Rows are points. To make a cloud, some directions were put in groups of two or more. Within a group, all points are equally far from the middle, so they leave a hole (a ring in 2 directions, a hollow ball in 3). The other directions are filled evenly. Then the cloud was stretched, turned, moved and blurred a little. How many holes are there, and how many directions does each take, smallest first?

Cloud (14 x 2):
[[ 22  27]
 [-45 -24]
 [-12  50]
 [ 54  27]
 [ 25 -20]
 [-13  30]
 [ 50  26]
 [  2  59]
 [ 61  27]
 [-51  -8]
 [-18  -1]
 [ 18 -15]
 [ 38  40]
 [  8 -29]]
Holes: 0

Cloud (20 x 3):
[[-49  19   5]
 [-17 -56  -9]
 [-63  35 -28]
 [-21   4 -49]
 [-76  15 -20]
 [ -9  66  18]
 [  3  46  21]
 [-11 -48   8]
 [-28  33  44]
 [ -6  25 -59]
 [  4   3 -11]
 [-34 -26  18]
 [-75  21  30]
 [-46   3  10]
 [-27  16  10]
 [-65  18  -9]
 [-14  13  15]
 [-11  33  52]
 [-12 -17  -9]
 [-11  63 -15]]
Holes: 0

Cloud (27 x 4):
[[ -2  46 -35 -41]
 [-16  12 -54  10]
 [ 13  45 -45 -19]
 [-44  43   2 -32]
 [-67   3 -14  40]
 [-71  -5  29  10]
 [ 53  28  19 -26]
 [ 15  46  24 -38]
 [  3  22 -14  45]
 [-45   9 -24  44]
 [-63  52  15 -17]
 [-67  -1  -1  -4]
 [ 18  39 -53 -23]
 [-28  13 -49 -33]
 [-17 -23  31  25]
 [ 34  15   9  30]
 [ 41  -1  10  22]
 [-53 -19   2  41]
 [-51  17  40 -17]
 [-46 -22 -24   0]
 [ 30  -3 -47  20]
 [-40 -18  -3  48]
 [-17   8 -42 -54]
 [-41   0  47  -3]
 [ 62  22 -33  -3]
 [-72  14 -19  20]
 [ 31 -25  14 -32]]
Holes: 1 (3)

Cloud (52 x 6):
[[ -2  58  20   5 -36  -6]
 [ 32  -1  26  52 -51  -2]
 [-44 -30 -52  -2  33  39]
 [  4  -5 -60  13  46  26]
 [ 12 -47 -27  40 -39   9]
 [ 12   5  15  57 -17 -56]
 [-35  -9  42   4 -14  -7]
 [ -4  10  39 -26 -12 -10]
 [  7 -54 -28   3  -6  18]
 [-42 -21  16  -6  38 -20]
 [ -9   2 -42 -23 -18  41]
 [ 40  30  15  53 -34   8]
 [-21 -35 -36  61  23  26]
 [ 13   5   6  46  -4 -57]
 [  9  70  30 -15 -39  30]
 [  5  43 -40  26 -33  32]
 [-29 -34 -60  22  41  26]
 [-44 -34 -24  29  15  38]
 [-23 -49  43  37 -30 -55]
 [  9   3 -68  22  31  18]
 [-75 -38 -50 -19  43 -12]
 [ 11  18 -67  11  11  -1]
 [-44  27  25 -26 -21 -21]
 [-39   8 -36  25  27  50]
 [ -5 -57 -26  -2  35  15]
 [ 34 -20 -35  28  38  62]
 [ 19 -30 -64  65  14   2]
 [-61  -7  -6 -41  36 -11]
 [-34   8 -22  -3 -17 -62]
 [-19  10 -41   2  34  72]
 [-23 -39 -28  44  41 -59]
 [  5  11  30  35 -44 -27]
 [ -3  18 -55 -18  52  60]
 [-70 -35 -54  -9  50 -13]
 [-20 -26  36  28   0  21]
 [ 13   2  51  16  28  30]
 [-29  -1  24   7  -1  43]
 [ 27   8 -24  21  25 -28]
 [  2 -31  36  31  -6  38]
 [ 53  30 -47  19 -16  46]
 [-49  14   3  -4 -26 -59]
 [-21 -85 -19  16  29 -26]
 [ 42   2 -50  48 -17  22]
 [-15   5  13  -2 -20  53]
 [-33 -14 -32 -11  -3  52]
 [  8  16  26  35  28  -3]
 [ 25 -39 -55  77  13   8]
 [ 21   1 -18  79 -24   1]
 [-36  21  14 -54   4  -5]
 [-12   9 -20  46  20  41]
 [-27 -60 -10  45   3  25]
 [-16 -62 -36  12  22  25]]
Holes: 2 (2, 2)

Cloud (87 x 9):
[[ 34  -8  -6  30  58 -21  53 -10   4]
 [ 38 -58 -37  23  34   0  69 -22  -9]
 [-67  -9 -26  44  30  17  -5  33 -55]
 [-12  17  41  58  51 -16  23  41 -12]
 [-14 -45 -38 -24   5  19 -63  41  -5]
 [-34 -26   8  70  65  19 -37  33 -38]
 [ 30  -3  27  65  32  -4   2 -16  30]
 [-39   8 -46 -42  -9  37  -5 -67  34]
 [ 32 -84  33  -8 -11  34 -15  14  28]
 [-46  -1 -39  66  15  38 -42  61 -35]
 [ 17  36 -28 -33  22   5 -24 -12 -56]
 [ 33 -57 -21 -24  -6 -55   6  13  -6]
 [-51 -54   3  25  46  57  12 -10  40]
 [ 27 -22 -22 -72 -11  56  16 -11  -5]
 [-22  19  28 -18   1  20 -20  52  21]
 [-22 -54 -23 -37 -26  20 -17   2 -60]
 [  9   3  -1  12  21  -1 -34  -6  68]
 [ 26  49  67  11 -28  30   1   3   8]
 [-18   5 -48 -15   0  24   1  49   5]
 [-39  69  47  -4 -16  27 -31  12  40]
 [-16   4  58  47   1 -25  42   1   3]
 [  7  -4 -52  13 -42  45  18   2 -14]
 [ 48   3  -4 -32 -19 -38  22 -31  -5]
 [  0  18  12 -10  11  -7  -8 -16 -83]
 [ -5  24 -24   1  87   0  10  10 -44]
 [-16  -7  49 -14 -42 -37 -11   3  69]
 [ 44  26  39   2  14 -32  37 -49   2]
 [ -9 -83 -13   5  49   2  30 -54  24]
 [-22   3 -34 -63  -1 -10 -12  15  18]
 [ 20  16  52  35  12 -21  41 -30 -36]
 [-19 -43  15  13 -41 -12  54 -28 -35]
 [ 19 -44  69 -28 -25  39  27  19  10]
 [ -2 -17  -6 -26  78 -18  25  -4  -7]
 [ 47  -8  70  19  29   3  23   8 -24]
 [-26  17 -15   7  62  26  17 -10 -53]
 [-36  49 -12  13  46   0 -14 -48 -18]
 [ 10 -12 -16 -43  -7  23  30  21  48]
 [-18 -56  65 -10  14 -20  22  -2  27]
 [ -2 -95   8 -10 -38 -18  24   1 -21]
 [  6 -14  40  47  83 -26  -3  27  -6]
 [-52  31  44  38  -1  20 -38 -20 -29]
 [ 26 -53  50 -10 -12  51   8 -32  20]
 [-14  46  67  28   6   5 -85  14  -9]
 [ 32 -42 -68  28  46   3 -24   3 -21]
 [  2 -35 -44  11  17 -44  22 -44  23]
 [-11  11  22 -20  17 -78   8 -16   6]
 [-61  12 -43  -6 -39  15  25  -3 -20]
 [ 55 -52 -19 -29  18 -33  32 -11 -25]
 [-30  35   0   1 -46 -33  55 -37 -16]
 [-36  -8  31  41  59   6  -3   0  20]
 [ 23 -61 -26 -68   0  29   9 -39 -37]
 [ 33 -20   5  51  21  35  54  23   6]
 [ -3 -28  -3  24  49  21   3  -4  60]
 [ 43 -52  58 -52  27 -26  15 -55  28]
 [  3  59  26 -58 -13  25   0 -14  60]
 [-23  -8 -23   3  42   1 -32  29 -95]
 [  4   1 -12   9 -18 -77  -7 -25  13]
 [-14  -7  25 -18  77 -13 -46  10 -51]
 [-46  -8  53  18 -17 -22 -47 -28  14]
 [ 33  -5  17  56  29  14  46  14  19]
 [ 26  -5  -2  10   5 -39 -58  37  30]
 [ -3 -24 -62  22  13  67 -11 -15  -3]
 [  2 -12 -28  21  67  54  -5  -9 -53]
 [ 23 -11 -13 -32 -51 -10  -3  -3 -27]
 [-42  53   2  -1  13  50   6 -68  36]
 [  1 -23  32 -35 -61 -14  23  13  34]
 [ 10 -32  23  -2   3  -7   2  -1 -85]
 [-15 -19  -3 -32   7  76  62 -47  10]
 [-27 -38  64 -21 -30  43 -38 -13 -10]
 [ 33 -48 -33   2 -32  29  41 -15  23]
 [-32  51  37  57 -53  43 -14 -10  -8]
 [-58   3 -38  26 -31  29   1  16 -52]
 [-14  53 -39 -15   0 -34  17   0  10]
 [ 16 -45   0  -1  -9  69   4 -34  16]
 [-14 -39  33  -7  41 -31  44  -6  -4]
 [-13  -9  76  11   5 -15 -42 -38  -9]
 [ 10 -34 -11  22 -41 -30  -2  12  26]
 [ 12  26 -18  -8 -35 -14  51 -35  59]
 [-33   8  54   5  11  43 -25 -11 -38]
 [ -7  35 -33  39  22 -12  -3 -17  71]
 [-47  27  20  29  15  11 -21  48  -5]
 [-36  17  -9 -15 -38  36   9  26  21]
 [  2 -54 -28  -6  44 -54 -43  38 -34]
 [  1 -21  -9 -47  -7 -55 -17 -55  47]
 [-54   5  36  21  23  38 -15 -17  48]
 [-56  40  35  33   1  27   7  17  20]
 [ 30 -24  52  -5 -38  28 -28   4  17]]
Holes: 2 (3, 3)

Cloud (105 x 9):
[[-42 -24 -24  -5 -29  17   2 -24   3]
 [-81 -67 -14  47  -5  19   1  33  10]
 [ 13 -54   6  16  -4 -20  33  63 -10]
 [-43 -43 -54  17 -47 -15 -15  21 -11]
 [-13  61  30 -41  13  -1  35  -5  17]
 [-32 -31  37  17  35 -24  -1   2  10]
 [ 37 -19 -13  36 -13 -89  18  -1  17]
 [-58   3  -1 -37  35  22  20  50  19]
 [ 64   8  13 -47   5 -48  13 -56   5]
 [-14 -36 -33 -41  33  30  26  35  14]
 [-38  20  -7 -49  37  64  37  42 -19]
 [-58  15 -30 -17  31  33   8   5  12]
 [  0 -33  -7  33  -3 -17  35  20 -36]
 [-48 -43  -5  -3   1  26  47  65  -9]
 [ 56 -78  14 -30  75  -9   6  -3  18]
 [-26  -8 -28 -11  40  13  46  32   0]
 [  6 -38   5 -22  48 -32 -20  33  -7]
 [-57   6  16  35 -33  12 -66 -29  17]
 [ 83  16 -17   7   3  -7 -25 -19   0]
 [-22 -36  38 -20  11 -26 -10  11  30]
 [-17 -47   8 -38   4 -54  27  40  40]
 [  3 -36  22 -59  49 -53  15  15  25]
 [-49   5  37  27 -23  33  27  -8  16]
 [ -7 -53  37 -21  43 -17   3  28  16]
 [-23  -4  -2 -35  37  50   8  62   2]
 [ 10 -30 -14 -13  54  31 -54 -15  46]
 [-64   2 -24  -5 -58 -35  36   2  -9]
 [-70 -38 -16   1 -11 -42  14  -8   2]
 [-17 -81  18  31  13 -58  10  28  44]
 [ 10  78   9 -24  27  41  15  -7 -30]
 [ 29 -32 -45 -51   3 -58  24  40   8]
 [ 22 -20 -12 -51  21 -21  32  83  -6]
 [ 32 -44   4 -32  43 -47  -3 -50  24]
 [-57 -17 -21  57 -39  14  13 -10  16]
 [  1 -59  37 -13  -6   7  12  -7  10]
 [-31 -31  32 -15   0  33 -34 -28 -20]
 [ 26 -35   7  23 -35  17   1  13  16]
 [ 21  27 -10   9   1 -31 -39 -69   5]
 [-15 -79  29  64  -9 -17 -29   4  28]
 [ 33  17  13  23  19 -44 -21 -57   2]
 [ 22  -4  29 -48  51   0  30  35 -28]
 [-19  -5   7  28  44  15 -24 -27  21]
 [ 45   1   5  15  23  37  26 -21 -20]
 [-22 -42 -21  -7 -26   4 -43 -25   0]
 [-31 -53 -13  29 -12 -54  46  54  11]
 [-50 -41 -11  14  44   2 -36 -10  37]
 [-34  24  17   4  27  34   3  29  -1]
 [ -7  -3  16  28 -60  10 -54 -22  10]
 [ 24  16   9 -16  20  54 -53 -22   7]
 [ 52 -20 -11  -8  46  20  10 -24  21]
 [ -7 -11   1 -30  15 -34  19  -7  74]
 [  7 -70   4  30  13 -53  -5 -16  56]
 [ -3 -70 -22  -8  22  16 -47   8 -29]
 [-15  31 -21 -12 -29  26  63  22 -26]
 [-50 -16 -30  31 -18  19 -21  25  45]
 [-25   1 -28 -11 -54  12 -19   0  -2]
 [  9 -66  12  55 -15 -20 -63 -21  -7]
 [  4 -30 -26  67 -50 -18 -64 -30 -13]
 [ 14  45 -11  13  15  41 -14 -29 -46]
 [-47   0 -21  53 -53   5  10 -28  19]
 [-31 -31  -5   5  40  59 -13  24  13]
 [-10 -67  37  10 -10 -29 -19  25  43]
 [ 55 -63 -13   8  18 -36  11  36 -22]
 [  2 -36 -17  11 -54   4  21  -7  -9]
 [ -9 -51 -23  12  18  48 -11   4 -50]
 [ 51 -28 -34   4 -33 -15 -38  -4 -39]
 [  9  14 -31   1 -55  19  -9 -18 -65]
 [-18 -23 -14   3 -25 -83  49 -15  25]
 [ 30 -20  -7   8  36   1 -62 -15  -8]
 [-15 -11 -29 -41  55  -8   3   1 -15]
 [  6  41  -7   3 -60  34  -4   6 -43]
 [-29  49 -18  38 -18  11 -35 -58   0]
 [-29 -37  34  36 -19 -45 -15  33  10]
 [  3 -38  24  65 -41 -19  11 -24 -22]
 [  7 -23 -49  15  -8   6 -30 -21  -8]
 [-88   6   7  21 -11  40 -37   5  26]
 [  1  20 -35   1 -39 -26  49  23 -19]
 [-31  10  10 -18  28  51 -41 -14 -18]
 [ 15 -75  27  33 -30   9 -16  26  21]
 [  0 -95   4 -11  29  15 -12  58 -37]
 [ 59 -17  -1   9 -35 -32  22 -20 -16]
 [-58  50 -18  12 -40  12  24  39 -23]
 [  2   0  36 -44  67  29  -8 -39  35]
 [-14  -2 -17 -60  13  12  28 -31  -6]
 [  2   5  11 -49   3 -49  29   8  48]
 [ 28 -88 -28  18   8 -24 -40 -12   8]
 [-20 -52  15 -13  -9  44  31  27   2]
 [ 37   6   1  21  -2  23 -40  15 -32]
 [-29 -33 -11  28  13  53 -25 -28  -4]
 [ -6 -15 -40   6  14 -25  35  63   9]
 [-81  10 -19   6 -53 -34  57  45 -19]
 [ -6  10 -29  -4  37   5  44  33  -5]
 [-53   2  17 -27 -14 -28  24  29  -7]
 [ 58 -37   3 -21 -23 -48  12  -4   5]
 [  1 -33  -3  -3  34 -33  55  19  33]
 [ 54 -54  25  -5  24   2 -48 -45   0]
 [ 29 -87 -14 -11  52  10 -56  -8   5]
 [ 58   1 -29   7 -17  24 -56 -29 -14]
 [-27 -20  17 -36  60 -47  -1   2  21]
 [-84 -22 -23   0 -44 -21  38  54   4]
 [ -1  41 -38   6 -31  39   3  11 -43]
 [-21 -54  19 -11 -23   9  16  69   2]
 [-15  18   1  24 -25 -43  57  25  20]
 [ 41 -43  -7  26  12 -39   0 -30  34]
 [  0 -11  -7  32  28  19   8  15 -15]]
Holes: 1 (6)
